Each row of a before or after table is a point. The points were changed in one or more steps. Then noise was added and the rows were shuffled. The steps act on columns, c1 being the first. Write out the steps. A step turns or swaps two columns, mirrors them in a line or flattens them onto one, adds a multiple of one to another, or multiplies or shifts one. Angles are multiples of 10 degrees, from the lower column toward the higher: turns from -170 to 170, lines from 10 to 170 but not 90. Use the fewest steps. Two steps may share a column if one is a turn and the other turns, adds or multiplies; they go together, in the order done. Otherwise the lowest column goes first.
In the rows, 128 means zero.

Before (12 x 3):
[[ 72  84 153]
 [116 154 179]
 [ 99 150 151]
 [111  89 135]
 [101  76 101]
 [139  61 123]
 [ 87  84  86]
 [118 101 178]
 [ 82  69 132]
 [105 131 105]
 [103 119 100]
 [160 100 193]]
After (12 x 3):
[[111 168 114]
 [100 104 112]
 [162 143  59]
 [104 131 153]
 [103 143 154]
 [116  95  82]
 [139 193 122]
 [116 146  71]
 [ 87 178 160]
 [ 83 185 115]
 [ 70 166  97]
 [102 183 144]]
Steps: turn c2 and c3 by 170 degrees

Before (10 x 8):
[[103 112  85 124 127 103  72 119]
 [126 145 156 165 164 114 146 115]
 [166 155 137 130  97  83  53 139]
 [103 103 153 154 153 180  63 112]
 [125 164  87 104 159 172  73 110]
 [155  91  68 179 146 117 127  50]
 [ 84 121 130  93 128 101  76  79]
 [ 89 166 158 169 168 151 142  60]
 [108 100 162 131  86 174 119  76]
 [174 176 160  79 180 104 135 115]]
After (10 x 8):
[[ 85 164  96 140  82 131 146 204]
 [168 155 183 124 182 145 185 123]
 [108 101 167 119  77 103 189 158]
 [104 108 196 141 147 144 133 129]
 [124 163 199 157  73 115 132 131]
 [154  93 167 140 121 150  83 223]
 [104  99 113 159 129  63 159 170]
 [ 86 121 171 187 143 150 163 144]
 [128 142 102 108 107 163 139 162]
 [181 178 103 170 103 177 150 107]]
Steps: turn c3 and c7 by 130 degrees; turn c4 and c8 by 140 degrees; turn c5 and c6 by 140 degrees

Before (8 x 11):
[[149  85 120 180 161  96 170  48 169 173  97]
 [143 134 156 116  99 125  54 113  90  96  92]
 [173 131 107 138  93 156 154 118  89 142  96]
 [102  99 108 143 150 104 157  59 158 212  55]
 [ 94  95 181 112 121 146 104 122  78  89 106]
 [130 138 188  81  81 124  90 135  85 117 149]
 [164 112 127 174 170 148 141 127 163 210  87]
 [125 112 126 116 118 119  77 137  56 123 143]]
After (8 x 11):
[[128 128  87  83  82  85  89 134  84 133 105]
 [ 92  86 108 113 121  76 105 121  79 173 135]
 [167 102 145 174 172 116 141 127 163  66 192]
 [ 99  90 123 143 148 157 158  60 158  74 227]
 [149  77 107 178 163 154 170  48 169  96 172]
 [128 100 120 116 120 135  78 138  55 126 116]
 [174 118 162 137  93 126 156 116  89 129 164]
 [147 122 108 118 101 108  52 112  90 170 149]]
Steps: shift c2 by -10; turn c3 and c6 by -130 degrees; turn c10 and c11 by 160 degrees

Before (12 x 14):
[[123 121 112 135 124 101 122 129 121 118 156 127 114 130]
 [120 131 134 127 128 144 151 125 141 137 131 134 125 116]
 [139 137 122 119 120 150 162 136 104 136 130 123 114 155]
 [125 133 140 129 120 150 115 122 100 130 121 120 121 143]
 [123 123 170 125 109 148 118 109 211 112 123 125 118 150]
 [117 157 113 131  86 129 120  98 104 107 145 130 115 145]
 [113 158 125 123 123 109 124 128 119 140 150 122 118 149]
 [139 137 118  96  97 144 117  71 107  98 150 119 127 130]
 [135 149 116 138 112 147 132 123 155 106 176  91 135 114]
 [167 145 134 138 119 137 131 118 152 113 134 117 140 132]
 [129 126 114 132 127 146 116 131 140 140 127 128 140 146]
 [140 168 115 142 128 151 126 121 113 119 174 129 115 147]]
After (12 x 14):
[[125 107 113 133 128 100 122 127 123 138 100 124 141 137]
 [121 139 135 128 126 142 150 127 117 117 128 132 121 139]
 [135 195 115 141 144 149 132 122 116 151  88  94 101 159]
 [112 218 124 123 129 109 126 130 128 118 102 120 142 114]
 [119 215 113 143  99 130 121 125 133 149 104  95 155 120]
 [140 248 113 145 128 149 128 120 125 137  76 128 147 125]
 [138 155 122 118 124 148 163 130 132 119 118 118 157 101]
 [138 154 117 118 115 146 115 132 140 158 108  97 145 136]
 [123 111 170 132 119 149 117 128  67 143 125 112  70 104]
 [167 179 136 141 131 139 131 123 122 145 122 117 102 129]
 [125 144 136 129 129 152 116 127 142 125 129 115 156 110]
 [129 122 117 130 128 148 116 127 133 118 122 126 113 112]]
Steps: multiply c2 by 3; flatten c4 and c8 onto the line at 160 degrees; turn c5 and c12 by 50 degrees; turn c9 and c13 by -130 degrees; multiply c10 by -1; turn c11 and c14 by 160 degrees

Before (12 x 24):
[[ 81 165 110 176  72 111 140 111  94 148 149  75 124 144 139  96 187 197
   88 166  75 164 135 116]
 [153 160 153 123 141 137 111 126 102 174 103 103 114 104 161 174 173 164
  150 132 142 154 150 169]
 [143  92  81 121 134 167  97 157 189 158 143 101 146 103 177 102 182 127
  167  96 159 135  99  89]
 [101 102  94 129 164 131  69 142 192 105 188 118 103 138  87 176 138 171
  154 101 149 124 170 171]
 [ 96 165 167 171 129 101 134 171 145 129 183 124 166 164 104 119 152 143
   73 107 154 124 187  97]
 [ 68  99 109 117  70  95  71 171 156 173 150 134 108 146 123 126 182 155
  100 174 123 128 117  91]
 [ 78  73 153 170  94 130 137 107 123 111 153 110 109  65  94  97  98 148
   72 123 146 174 170 138]
 [147 140 160 140  96 160  62  85 117  95 183  72 163 155 103 110 150 102
  116  93 135 144 174  75]
 [152  76 162 120  98 151  54  88 145 104 142  63 112 104 107 154 199 114
  119  84  81 108 143  97]
 [122  75  93 162 166 119 135 182 182 143 120  38 144 159 172 140 119 180
  131 131 126 166 164 107]
 [106  88  93 193 144 104 140 170 140 137 111 131 188 133 101 164 149 116
  151 155 169 117 149  89]
 [101 156 170 150  76 170 102 180  94  80 156 114 135 134  90 121 156 170
   85 105 129 110  91 157]]
After (12 x 24):
[[ 81 163  96 133 161 126 142 142 193 108 189 124 101  69 159 171 137 167
  153 103 146 119 165 167]
 [ 75 173 170 149  78 170 135 176  92  77 153 115 139 102 111 123 157 165
   90 106 129 110  92 156]
 [ 61 159 168 172 127  97 169 167 140 127 181 128 173 133  97 114 153 146
   70 112 156 128 190  96]
 [153  76  79 119 134 169 101 155 194 161 140  95 144  94 156 100 182 127
  165  91 157 129  98  95]
 [ 29 152 151 171  94 132  67 101 117 112 159 110 106 136 186  95  98 146
   69 121 151 179 164 144]
 [ 40 129 116 176  72 112 142 111  92 149 151  73 132 131  90 104 189 199
   86 172  71 166 137 116]
 [120  71  91 164 165 118 157 188 188 142 123  39 141 133 172 141 116 177
  133 136 126 168 162 107]
 [176 141 162 123  99 152 101  92 144 106 143  59 111  51 188 150 200 113
  115  82  78 108 138  97]
 [177 100 150 122 141 137 108 123 103 173 105 107 115 115  93 172 175 158
  154 134 143 153 148 169]
 [ 86 144  96 194 144 104 128 165 140 137 108 131 191 138 171 165 153 116
  156 157 171 111 153  89]
 [  4 129 116 114  67  91 144 166 157 168 150 134 107  68 154 122 186 156
  104 174 125 127 117  87]
 [166 147 153 136  96 161 158  82 121  95 181  81 164  62 121 110 151 105
  117  98 136 148 173  73]]
Steps: multiply c1 by 2; mirror c2 and c15 in the line at 140 degrees; swap c7 and c14
